Each row is a point. To make a cloud, some directions were put in groups of two or more. Within a group, all points are equally far from the middle, so they leave a hole (a ring in 2 directions, a hollow ball in 3). The other directions are filled evenly. Then the cloud was stretched, turned, moved and blurred a little. How many holes are there, and how many directions does each take, smallest first?
In the rows, zero is written as 128.

Cloud (19 x 3):
[[108 175 100]
 [142  70 168]
 [108  89 116]
 [147  81  90]
 [ 32 103 137]
 [108 130  92]
 [ 98 203 103]
 [ 61 142 128]
 [ 52 120 125]
 [208 138 131]
 [ 91 108 112]
 [ 71 123 119]
 [188  91 116]
 [153 138 161]
 [ 37 138 172]
 [156  97 142]
 [138  52 121]
 [ 73 120  95]
 [ 97  37 161]]
Holes: 0

Cloud, 27 rows:
[[101 132 130 111]
 [144 169 132 148]
 [160  62 101  76]
 [175 131 166 104]
 [169 116 120  68]
 [151  78 160 170]
 [161 193 151 190]
 [136 128 104 127]
 [168 167 139  99]
 [ 93 100  56  77]
 [193 108 126  85]
 [ 71 160 111  95]
 [177 102 127 159]
 [111 119  52 114]
 [197 138 129 185]
 [201  99 149  47]
 [148 104 154  86]
 [214 120 132  45]
 [153 106  50 157]
 [134 112 139  67]
 [140  58  92  62]
 [104  80 112  95]
 [124 151  98 169]
 [215 140 115  96]
 [163 140 202 126]
 [100 107  36  90]
 [191 192 140  82]]
Holes: 0

Cloud (51 x 6):
[[166 165 140 133 168 214]
 [192 188 130 115 114  99]
 [ 90 147  75 106 167 103]
 [147 106 165 101 184 174]
 [163 147 174 163 121  71]
 [ 92 106 156  92 157 175]
 [146 143 183  49 140 142]
 [118  92 138  69 108  40]
 [117 122 140  98 161 199]
 [122 140 224  79 147 106]
 [ 94 119  79 101 176 131]
 [156 159 197 177 136 136]
 [ 61  64 138 113 108  51]
 [130  98 160  93 134  27]
 [ 93  92 137 101 184 160]
 [183 169  91 108 172  92]
 [ 55  93 149 169 126  50]
 [129 181 149 156 226 153]
 [ 71 155 103 154 202 113]
 [177 179 117 124 141  71]
 [134 124 227 140 163 137]
 [ 90 114 165 100 144  10]
 [ 99 184 134 108 175 178]
 [ 78 106 203 160 100 113]
 [125  97 165  79  72  64]
 [136 127 103 102  84 138]
 [ 65 103 154  71 163  48]
 [131 182 229 120 152 101]
 [ 21 132 166 127 184  46]
 [ 99 147  84 137 130  93]
 [215 140 106  86 110 111]
 [ 97 146 125  82 174 177]
 [100 123 146 176 188  68]
 [179 197 153 121 114 100]
 [109 124 194 133 208  88]
 [161 149 142 182 123 120]
 [203 178 148  69 115 157]
 [152 176 116 138 211  97]
 [ 81 147 197 174 129 136]
 [140 145 231 134 165 122]
 [190 197 169 144 164 176]
 [160 149 130 179 121 134]
 [121 139  84 118 106 111]
 [164 163 190 176 132 133]
 [138 135 106 113  89 152]
 [132  90 117 104 191 141]
 [109  94 172 184 109  82]
 [104 175 133 145 204 182]
 [115 159 128 113 173 201]
 [140 151 143 181 117 142]
 [180 130 168  60  86 124]]
Holes: 3 (2, 2, 2)

Cloud:
[[102 179 159  79 138 168  30 122]
 [140 135 117 144 136  48  94 162]
 [ 80  65 133 100  87  85 145 106]
 [ 91 122 112 151  89 137 125 121]
 [112 105 132 188 155 110 159  71]
 [169 142 128 124 101 144  83 161]
 [ 46  96 157  97 104 191 114 102]
 [162 214 123 118 182 223  67 123]
 [ 75 185  97  78 111 126 163  67]
 [118 126 204  87 143 172  79 137]
 [102 194  85  86 123  96 166  90]
 [202  79 175 166 115 167  96 143]
 [ 80 147 111  76 129  70 151  40]
 [139 121 168 120  84 122 140 166]
 [182  74 163 113 109 130 134 153]
 [ 99  89 104 135  99 114 116 126]
 [ 72  73 163 165 147 151 111 150]
 [205 167  91 135 186  60 128 148]
 [ 97 122 127  98  76  76 136 147]
 [ 50 139 157 111  94 142  87 126]
 [172  88 160  86 123 101 115 158]
 [ 78  76 160 167 146 156  88 137]
 [  7 170 145  52 134 136 114  73]
 [105 177 131 141 120 121 131  70]
 [169 170 108 161 113 160  73 149]
 [141  99 154 144 157 151 151  57]
 [181  99  74 139 161 120 154 116]
 [136 164 171 153 106 134 151 102]
 [115 181 117 120 101 144 124  85]
 [133 143 170  84 137 222  50 155]
 [ 94 168 178  88 153 101 146 137]
 [ 98 129 103  93 126  65  89  93]
 [ 52 140 154  97  69 162 108 110]
 [148 162 141 108 137  66 131  91]
 [ 71 181 146 146 104 165 144  93]
 [ 94 156  77 170 145 119 163 122]
 [149 119 157  70 173 141 131  49]
 [150 137 118 166 192 200 117 125]
 [155 161 105  94 224 165  95 110]
 [133 132 182 124 181 161  74 160]
 [172 158 109  72 158 120  37 154]
 [165 139 128  81 174 144 157  87]
 [159 117 138  74 158 117 193  78]
 [134  90 101 204 105 130  88 131]
 [159 151 144 121 129 194  85 172]
 [182  79 158 119 145 119  89 162]
 [ 78 131 154 102  75 128  96 123]
 [132 158 140 106 216 133 136 152]
 [165 171 142 151 156 129 155 141]
 [108 219  77 117 181 104 108 132]
 [101 183  87 125 136 148 106  65]
 [121  98  98 146 122 152 128 108]
 [ 83 133  94 159 191  79 173 120]
 [108  90 101 113 142 157 103 145]
 [101 180 186 166 133 132 171 119]
 [ 60 177 156  72 123 152  54 103]
 [210  85 141 183 145 149  76 192]
 [ 62  86 167  82 129 181  86  90]
 [127 137 175 139 147 115  96 182]
 [ 94 151 152  57  94 123 117 153]
 [ 81  83 147 152 128 146 215 153]
 [ 56 146 148 183 160 114 104 111]
 [ 62 162 112  61 132  66 140  78]
 [193 118 109  61 168 156  24 139]
 [157 134 154  86  94 154  56 133]
 [162 138 139  87 125 147  58 163]
 [170 173  90 135 119 105 141 148]
 [145 137 177  87 171 160 136  68]
 [ 90  97 107 114 118 137 182 123]
 [158 198 112  87 206 140  84 136]
 [ 52 120 160 179 182 130 143 102]
 [187 167  75 115 123 112 124 174]
 [ 99  90 134 178  92 151  88 116]
 [ 91  98 108 131 162  75 117 110]
 [188 183  80 105 180 131 149 163]
 [ 99 133 163 133  77 112 166 174]
 [ 75  71 183 154 146 168  88 121]
 [153 153  96 165 141  41 134  98]
 [124  89 146 167 146 116 176  61]
 [155 122 179  91 170 187  26 109]
 [ 97  71 180 118 115 206  90 100]
 [100 116  86 105 152 118  48 103]
 [ 93 111 136 168  80 132 148  96]
 [141 159 147  72 141 150  36 137]
 [144 113  99 114 188  87 201 107]
 [140  77 111  97 144 150  93 139]
 [114 140  77 170 159 165 121 111]]
Holes: 2 (2, 2)

Cloud:
[[ 88  98  98 140 163 172 133  94 108]
 [115 175  93 162  84 124 159   9 143]
 [127 127 145  45 109 139 131 131 158]
 [119  96  99 100  30 102 141 115  78]
 [165  89 115 182 125 202 121  63 116]
 [147  93 144 103 144 154  50 108  78]
 [150 151 150 159 132 137 167 117  91]
 [ 85 149  60 127 124 138 133  74  96]
 [ 65 173 165  97  83  79 181 187  56]
 [153 114  82 164  72 133 126  99  53]
 [176 119 151 101 161  85  47 112  94]
 [129 103 114 146 115 169  40  80 155]
 [112 194  95 111  95  70 113  50  64]
 [114 102 109 166  79 142 116 118 173]
 [ 95 122 114 107 101 138 156 104 173]
 [177 189 104 106 115 180 110  10 136]
 [ 96 162 139 117 153 103 123 121 186]
 [ 82 110 142 139 119  65 191  88  96]
 [143 202  82 103  92 119 131  14  90]
 [141 167 139 216  85 159 112  28 118]
 [159 106 124  38  86  94  95 153 128]
 [138 170 107 189 136  74  77  98 133]
 [125 133 112 210 121  98  97   8 102]
 [157 145 171 150 202 131  87  46 138]
 [122 168 120 158 154  78  62 147  96]
 [ 77 134 177  82 138  46 168 144  90]
 [ 94 126 113 177 192 140  89  95 195]
 [129 218 106 115  84 123 153  62 119]
 [ 63 171 172 196 115 112 157  89 121]
 [103 130 109 115 177  54 161 145 123]
 [186 150  96 182 141 163 131  78 126]
 [115 101 118  48 129 105 110 210 112]
 [123  91 113 158 140  38 115 125 102]
 [144 200 112 135 165 136 119  96 116]
 [162 143  63 163  85 130 119 132  60]
 [ 79  84 182 183 122 136 140 162 128]
 [172 136  85  54  30 104 141 115  84]
 [164 120 128  89 116  82  95 195 108]
 [151 117 140 134 134 199 150 146 131]
 [197 150  88  55  58 113 137  75  50]
 [188 148 151 126 153  97 142  87 129]
 [ 99 181 163 110  65  73 128 183  71]
 [112 157 149  98 117 179  76  70  98]
 [157 100 156  82  63 162  78 131 131]
 [121 186 105  57  58  62 173 121 103]
 [ 79 130  76 174 128  80  80 119 101]
 [145 185 139 103 141 152  76 104  82]
 [190  99 125 161 114 199  55  36 102]
 [166 117 149  83 159 186 103  67 109]
 [101 162 156 128  65 140 197 106  88]
 [ 99 185 152 133  60 159 113 186  77]
 [ 79 142 114 160  85  91 220 128  87]
 [ 95 143  85  80 118  43 165 151  59]
 [ 65 177 101 135 126  58  91 175 109]
 [136  96 143 183 213 140  53  95 172]
 [110 167 102 141  92 111 212 164 109]
 [127 149 147  63 167  47 129 129  85]
 [136 111 145  95 129  36  99 177  90]
 [212 132 131 126 121 183  39  66  99]
 [186 125 109  86 145 137 138  82 146]
 [ 83 193 163 195 136  81 146 102 138]
 [136 129 124  48  40 171 122  98 115]
 [ 97 130 103  95  97  58 198  92 114]
 [ 80 185 159  90  82  63 158 211  65]
 [181 128 139 128 171 204  94  45 140]
 [116 118 120 196 185 149  62 109 196]
 [ 92 135 134  87 152  47 118 151  51]
 [139 122 157 204 162 194  73  44 142]
 [137 204 156 146 145 109 119  37 135]
 [ 79  72 125 149 158 105 156 151 146]
 [ 87  92 125  71 126 165 137 205 106]
 [120 104 102 181 101 144  82  33 166]
 [104 119 114 202  45 179 158 142 120]
 [110 200 138  82  40  94 171  94  70]
 [ 64 117 108 145 172 177 107  94 123]
 [ 74 139 108  71 112  90 114  79 149]
 [160 142 126 131  71  41 138 120 120]
 [132 119 128 213 136 180 101  11 119]
 [137 113 122 179 194  62  77  74 148]
 [142 104 117  46  70 124 100 152 131]
 [112 107 162  82  90 169 156  89 126]
 [114 139 167  68  58 144 141 149  65]
 [114 147 124 173 146 169 151  74  77]
 [120 161  92 136 198 146 114 153 144]
 [ 50 107 118  92 112  50 151 205  53]
 [ 79 141 175 114 148  49 144 112 164]
 [133 157 123  72  54 188 107 133 118]
 [105  66 140 130 108  77 109 149 136]
 [ 85 112 104  81  98  89 182 117 131]
 [ 62 136 134  87 148 103  81 113 137]]
Holes: 3 (2, 2, 4)

Cloud, 94 rows:
[[132 140  86 229 147 117 135 144 114]
 [118 188 141 162  92 169  75 114  92]
 [ 78 124 165 119 194 100 119  99 165]
 [133 184 126 135 165  91 136 100 145]
 [ 41 101 140 191 118  75 118 128 172]
 [141  84  55  86 132 169 104 195 145]
 [ 92 156  89 140 130  44 147  82 158]
 [147  50 151 129 139  84 109 127 146]
 [159 141 178 105  83 165  91 109 114]
 [157  93 141  74 125 144  99 128 216]
 [151 126  53 133 140 174 115 137 175]
 [173  95 108 107 115  97  76 139  77]
 [120 106 149 133 115 215 104  74 125]
 [148  99 105 120  95 192 111 203 119]
 [138 121 132  53 154 122  85 119 160]
 [125  93  89 148  41 132 115 186  82]
 [165 135  86 103 129  61  70 108 120]
 [126 156 175 117  78  61  66  99 171]
 [108 163 136 134  92  29  99 131 152]
 [ 53 138 174 125  60 152 103 143 173]
 [181 143  96  94 136  86 100 166 144]
 [120 108 150 145 139  65 127 161 193]
 [ 78 132 163 115 130  36 100 125 162]
 [126 132 158 133  83 139 159 157 139]
 [152 162 145 110  92 136 119 133 113]
 [132 123 188 146 162 150 164  80 144]
 [152 134 166 101 136 135  50  74 163]
 [ 89  85 106 157 107 144 108 122 195]
 [153 174 143 131 154 156 101  47 191]
 [ 97 131  88 150  83 116 162 151  69]
 [159  79 192 113  96 181 146 129 124]
 [150  55 102  43 122 135 112 145 105]
 [ 61 104 113 199 121 104 146 137  79]
 [ 98 109 123 138 145  78 102  53 192]
 [108  89  66 150 132 157 113 130  81]
 [129 154 133 217 132 108 129  90 114]
 [ 84  28 161 115 121 126 168 143 124]
 [ 78 135 103 181 138  38 136 152 162]
 [159 163  37 196 148  94 116 137 107]
 [125 126 175 138  52 127 116  52 166]
 [168 168  44 165 125  94  94 170  94]
 [126 126 189  82  99 126  87 102 218]
 [125 106 119 126  63  86 120 143  48]
 [148  83 170  91 144 109 121 149 207]
 [157 107  60 132 117 207 115 170 109]
 [ 83  95 125 156 142  77 100  87 199]
 [137 136  46 182 100 121  68 156 131]
 [ 54 125 157 164  86  40 106 127 187]
 [131  70  79 123 155  96 114 113 196]
 [109 121 106 164  61 106  81 122 187]
 [101  92  80 169 141 136 137 121  75]
 [108 141 123 177 112 131 159  65 124]
 [154 182  97 128 114  68  79 126 130]
 [116  53 105 109  88  97 101 186  64]
 [110 150  95 141 148  57 110  49 162]
 [ 66 110 205 140  94 136  83 144 195]
 [ 75  91 164 133  82  55  86 124 186]
 [ 99 107 231 130  69 184  91 119 119]
 [ 99 125 107  89 151  82 133  65 144]
 [138 149  66 184 104 134 114  94 100]
 [ 92  88 111 186  83  79 134 196 130]
 [ 93 110 249 119  96 110  88  85 162]
 [149 108 127 117  76 159  93  74 111]
 [122 106  55 160 112 119  90 185  49]
 [124 157 154 150 164 133 145  96 101]
 [124 104 121 205  81 153  83 138 106]
 [ 29 108 152 136  33 123  95 137 114]
 [103 146 132 114  92  67  34 110 175]
 [152 103 153 123  90 116  77 142  76]
 [112 119  87 179 171 132 128 185  68]
 [ 82  74 171  84 125 146 146 152 103]
 [ 64 106 229 148 135 103 122  99 137]
 [ 46 110  90 136 130 121 141 144 136]
 [130 136 104 165  69 181  99  87 114]
 [ 88 142 147 161  66  65 134 110  65]
 [ 70 154 118 110  88  23 105  92 156]
 [142 141 114 112  95  71  49  73 159]
 [ 43  92 131 202 112 101 135 139 128]
 [111 125 177 143  40  68 114  99 101]
 [182 120  84 110 112  78  75 103 125]
 [162 112 125  96 100  60  79 127 109]
 [122 128 207  76  72 157  95  82 131]
 [133 119  65 155  98 112 104 160  35]
 [ 81  76 172 140 164 186 152 105 144]
 [119 117  64 135 174  26 147 119 154]
 [121 124 152 109 174 137 160  67 139]
 [161 188 116 155 127 173  87  90 157]
 [ 42 178 119 208  71  81 107 131  91]
 [116  71  97 160 101 163 135 159 170]
 [ 91 129 136 185 171 110 109 127 206]
 [ 91 152 146 120 121 112 155  51 121]
 [132 100 100  90 108  84  58  95 143]
 [103  98 133 128 130 138 108 200  79]
 [142  87 126 149 184  67 136 101 136]]
Holes: 3 (2, 3, 3)

Cloud, 94 rows:
[[121 129 123 123 138  24  89  73 144]
 [ 95 149 124 135 132 133  76 179  96]
 [166 116 149 190 139 152 115 116 142]
 [149 146 111 139 161 175 126 147 124]
 [115 155  86  79 124  48 219 128 158]
 [103 152  91 200 160  80  81 133 141]
 [112 100 117 119 102  52 124 126 140]
 [178 166 126 159 142 112 140  72 161]
 [ 86 121  68 146 140 165 103 192 160]
 [ 83  49 141 125 154 116  95 120 130]
 [145 158 115 111 190 103  86  66 127]
 [128  76 187 117 100 125 146 158 119]
 [128  99  83  82  95  18 166  51 135]
 [ 96 211  91 133 156 145  93 112 121]
 [114  95 176 120  64 203 135  59 117]
 [173 140 162 150 167 164 124 153 166]
 [110 170 121 162 168 148  52  43 153]
 [111 171 119 200 155 167  51 178 146]
 [176  98 114 139 116 125 127 131 167]
 [118 164  87 113 207 139  69 144  79]
 [116 190  94 130 125 185 117 167 159]
 [132  80 163 103 114 120 152  64 108]
 [137 142 106 151 160  91 104 216 116]
 [140 136  48 148 181 107 114 169 128]
 [153 162  46 154 175 164  56 183 129]
 [119 120 172 102  83  71 193  41 170]
 [136 168 125 164 117 153 188  56 177]
 [115 176  56 110 148 148 166 119 185]
 [146 110 159 172 125 104  77 129 126]
 [ 83 174 163 141 124 108 150  50 139]
 [124 121  87 130 123 153 149 125 167]
 [111 164  22 137 164  51 134 183 127]
 [133 164 127 148 161 118  35 181 117]
 [ 85  95 159 137 130 140  73 125  98]
 [116 160 148 164 106  87 115 102 173]
 [123 115  88 104 118 110  99 112  96]
 [173 163 100 128 177  99 170 125 157]
 [165 149  82 127 194  36 107 140 155]
 [158 166 120 118 152  87 142 146  99]
 [ 76 146 123 132 181 146  83 219 120]
 [124  97 123 104 150 112 119  50 115]
 [144 142  67  83 106  59  99 171 114]
 [ 66 134 135 149 105  74 184  96 203]
 [122 110 210 122  80 135 117 118 131]
 [ 70 178  76 119 158 108 146 121 217]
 [146 170 190 127 185  86 122 184 137]
 [105 123  71 169 125 148 139 147 121]
 [136 125 120 152 170  97 170 111 137]
 [121 187  86 217 129 139 106 122 112]
 [163 146 145 111 172  72 124 182 141]
 [ 63  76 173  76  68 120 129 151 130]
 [110 171  58  85 151  45 160 124 127]
 [161 125 129  98 106  91 145 123 177]
 [150 159 114 204  93 189 112 111 151]
 [117 201 115 199 115  63 139  64 148]
 [134 162 134  96 119 108 162  88 164]
 [129 188 100 200 143 100  78  64 165]
 [ 77  95 149 150  95 196 155 128 180]
 [ 81 186   7 158 171 141 113 115 187]
 [ 86  78  89 114 150 118  54 179 144]
 [103 139 108 118 110 163 144 116  86]
 [ 78 147 102 184 157 145 106 166 128]
 [131  83  80  93 136 167 114 160 114]
 [136  95 193 147 125 182  95 135  71]
 [187 109 143  87 152 111 149  85 122]
 [113 165  74 124 153  81 161 118 109]
 [107 103 132  77 154 156  92 224 105]
 [ 65 117  97  96 121 113 103 143  86]
 [148 151  75 179 108  66 123  75 113]
 [133 156 136 165 182 191  63 135 124]
 [ 81 201  58 141 185  86 107 183 144]
 [ 97  77 182 113 143 140 130 192 114]
 [ 88 158 115 103 156  92 170 137 119]
 [133 177 139 106 133  65 155  94  88]
 [ 89 108 114 145 119  77  99 111 100]
 [159 158 179 136  90  83 170  90  99]
 [123 221  85 135 138  40 191  85 153]
 [101 181 134 102 179 113 150 108 108]
 [152 130 128 143 178  45  85  78 110]
 [212 122 172 127 115 134 122 106  98]
 [150  37 183  69  53  50 161 135  79]
 [158  88 197 155  93 198  92  87 123]
 [122 175 133  92 139  45 116 105 182]
 [113  41 143 135 115 194  97 168 115]
 [101 209  86 150 161 130 120 107 124]
 [131  85 150  78 170  94 130 119 135]
 [ 96  79 137 130  81  91 148 171 141]
 [ 70 149  88  98 133 116 134 124 133]
 [151 143 157 108  92 116 165  79 167]
 [162 135 129 148  78  43 145 122  96]
 [176 120  99 127 178  91  90  73  69]
 [162  80 143 123  85  57  94  81 112]
 [119 143 113  93 104 145 144  91 129]
 [140  68 147 115 140 197  97 164 117]]
Holes: 0

Cloud:
[[ 82 130 115 101 139  94 164 104  88]
 [120 141  73 127 118 205 132  33 114]
 [174 106 108 152 229 168 133  91 157]
 [152  92 106 149  97 196 183 126  79]
 [155  76  85 159 114 224 169 108 172]
 [125 144 123 113  51 134  61 159  98]
 [147  89 159 129  97 196  80 211 110]
 [108 121  81 158 181 197 131  37 144]
 [152  99 178 146 156 211 199 196  95]
 [ 90 126  63 133 172 151  95  51 148]
 [137 165 158 127 141  68 199 192  62]
 [158 145 116  97 200  36 172 161 109]
 [145 122  63 122 204  82  94 135 110]
 [158  79  60 137 137 149  55 148 131]
 [115 117 134 173 150  80 123 152 113]
 [121 129  94 139 161 121  37  78 167]
 [163 162 143  98 120 117  76 206 101]
 [202  87 122 126 170 189 187 113 167]
 [174 109 115 108 128 150 212  87 150]
 [146  83  49  95 151 194 143 111 169]
 [114  83 109 117  95 249  70 118 178]
 [155 109  90 160 157 169  88  67 110]
 [116 100 125 132 192 121 204 148 102]
 [199 120 115 145 143 174  76 151 103]
 [ 96 158  97 119  85 150 204  67 139]
 [186  83  98 140 139 243 139 184 149]
 [105 114  93  76 163 115 145  88 135]
 [104 153 179 167  60 137 184 174  76]
 [108 124 121  96  54 130 133 209  91]
 [ 97 101 129 112 147 173 145  40 141]
 [198 120  92 130 163 223 110  98 163]
 [141 120  63 124 167 132 200 130 118]
 [ 89 183  99 142  67 123 180  89 127]
 [153 151 139 123 171  91 222 122 135]
 [121  63  79 152 130 174  98 169 161]
 [124 164 125 112 128  87  77 225 104]
 [117  83 134 164 133 134 135  90 121]
 [113 130 110 120  48 188 124 105 172]
 [ 96 155 107 114 103 149 116  53  92]
 [170 111 178 133 122 182 197 211 104]
 [107 198 104 147 149 119 144  81 131]
 [ 92 154  92 116 105 140  52  56 130]
 [ 78 140  65 147  74 230  84 106 153]
 [ 80 118  76 136 146 165 113  24 142]
 [102 141 120 129  90 233 109 192 122]
 [206  70 130 120 205 133 136 173  92]
 [134 133 152 172 144 185  91 148 147]
 [105 111 112 163  52 189 105 112  98]
 [135  75  55  95 135 217  86 146 155]
 [113 138  88  83 120  95 133  53 147]
 [ 93 165  83 128  80 190 109 104 171]
 [ 98 124  73  96 163 158 132  46 129]
 [116 177 115 138 163  44 163  86 123]
 [143 101 106 119 145  85  49 100 137]
 [146 167  68 146 173  99 122  76 169]
 [155 122  77 118  72 206  96  97 113]
 [114 136  97 168  96 144 139 169  69]
 [ 91 109  96 138 162 215 135  90  98]
 [159 114 144 151 187 188 233  94 112]
 [ 96 122 122 162 171 157 123  64 104]
 [132  68 101 161 143 197  91  77 178]
 [131  83 164 114 118 151 124 116 154]
 [ 92  82  92 107 158 199 166  66 134]
 [155 124  98 163 100 140 159  53 129]
 [122 184 149 152 142  63 186 159  87]
 [146 130 110 136 134 137 202 102 170]
 [127 135  92 157 183 154 127 132 170]
 [123 105 156 124 196 107 181 107 136]
 [119 179 133 122  54 139 173  95 123]
 [144 160 142 103 151 106 215 154 129]
 [128 106 104 107  87 191  62  95 124]
 [ 93 159 142 136  86 192 230 142  80]
 [166  78  83 147 194 233 140 157 148]
 [ 84 150  65 116 126 143  69  44 146]
 [136 170 137 170 133 152 125 174  97]
 [156  47  73 112 173 189 143 115 146]
 [169 132  94 142  60 161 142 155 137]
 [181  71 116 140 129 193 174  89 141]
 [132 138  45 139 126 116  61 133 110]
 [140 162  98 172 124 150 118  61  97]
 [155 156  71 152 137 154 107 108 179]
 [178 127 108 153 186 146  58 120 127]
 [111 150 134 108 171 114 218  81 110]
 [163 159  86 122  86 165 152 162 148]
 [120 161 166 118 102 134 204 155  56]
 [ 97 155  70 121  86 201  71 119 146]
 [162  93 115 110 181 207 114 199 108]
 [122 167  86 122 132 184 203  45 120]]
Holes: 1 (8)
